Rows are points. Two turns around zero, p and q, are shown by what they do to some points. Write where each new point lands after one turn and then the other. Backwards means that the second turn is done in reverse. Each puzzle has new turns, and all numbers are rounded.

Turn p:
[-18 -14] -> [22  5]
[ -5 -31] -> [18 26]
[32 36] -> [-44 -19]
[-9  9] -> [  4 -12]
Turn q:
[16 30] -> [-6 34]
[ 9 25] -> [-8 25]
[ -3 -36] -> [ 19 -30]
[-22 -19] -> [ -6 -28]
Where do these land?
p, then q: [ 6 25] -> [ -1 -26]
q, then p: [ -5 -16] -> [ 2 17]
q, then p: [-14  19] -> [ 18 -16]
p, then q: [-11  20] -> [ 15 -17]
q, then p: [ 25 -48] -> [-34  42]

Turn p:
[25 -1 12] -> [-3 24 13]
[  9 -28   0] -> [24  5 16]
[-20 -10  11] -> [  0 -21  13]
[-14  38 -24] -> [-20  -8 -42]
Turn q:
[  8  -6 -28] -> [-24   3 -18]
[-36  21   4] -> [-1 24 34]
[-8 -8 18] -> [ 10 -12  14]
[36 -7  6] -> [ 15 -15 -31]
Where do these land?
p, then q backwards: [ 2 13 -3] -> [  5   0 -13]
p, then q: [-20   3  11] -> [ -6 -18  12]
p, then q backwards: [ 48 -17   7] -> [-20  47   5]
q, then p: [-31   1 -14] -> [-24 -21  12]

Turn p:
[  8 -32 -12   4] -> [ 20  21 -12 -16]
[-15  23  11  12] -> [-17 -11  24   4]
[-34  18  13  10] -> [-30   3  29   3]
[ 19 -12   2 -23] -> [ 13   3 -25  15]
[ 3 14 16 10] -> [  2 -11  18  11]
[ 19 -11 -30 -13] -> [ 11  -5 -33 -17]
Turn q:
[-25   6  16   7] -> [ 12  21 -10  17]
[ 12 -17  -3 -48] -> [-11 -12  50   6]
[17  0  8 13] -> [-17  -5 -14  -2]
[-48 -19  -9   5] -> [ 30  41   8 -10]
[ 12  16 -10   8] -> [  3 -19 -13  -5]
[10  4  0  4] -> [-6 -8 -6 -1]
[21  9 -2 11] -> [-11 -17 -14  -5]
Where do these land?
p, then q backwards: [ 34  -4 -22 -13] -> [ -2  30 -16  25]
q, then p: [-31 -30  24  22] -> [-30 -44   9   1]
p, then q backwards: [ 27   0 -20   0] -> [  1  21 -22  15]
p, then q: [-19  12   4  14] -> [ 0 18  2 20]
p, then q: [ -3   5 -15 -20] -> [ 19   3   8 -15]
q, then p backwards: [11 10  9 -7] -> [ 2 15  7 -8]
p, then q: [-17   7  20   4] -> [  1  16 -17  15]
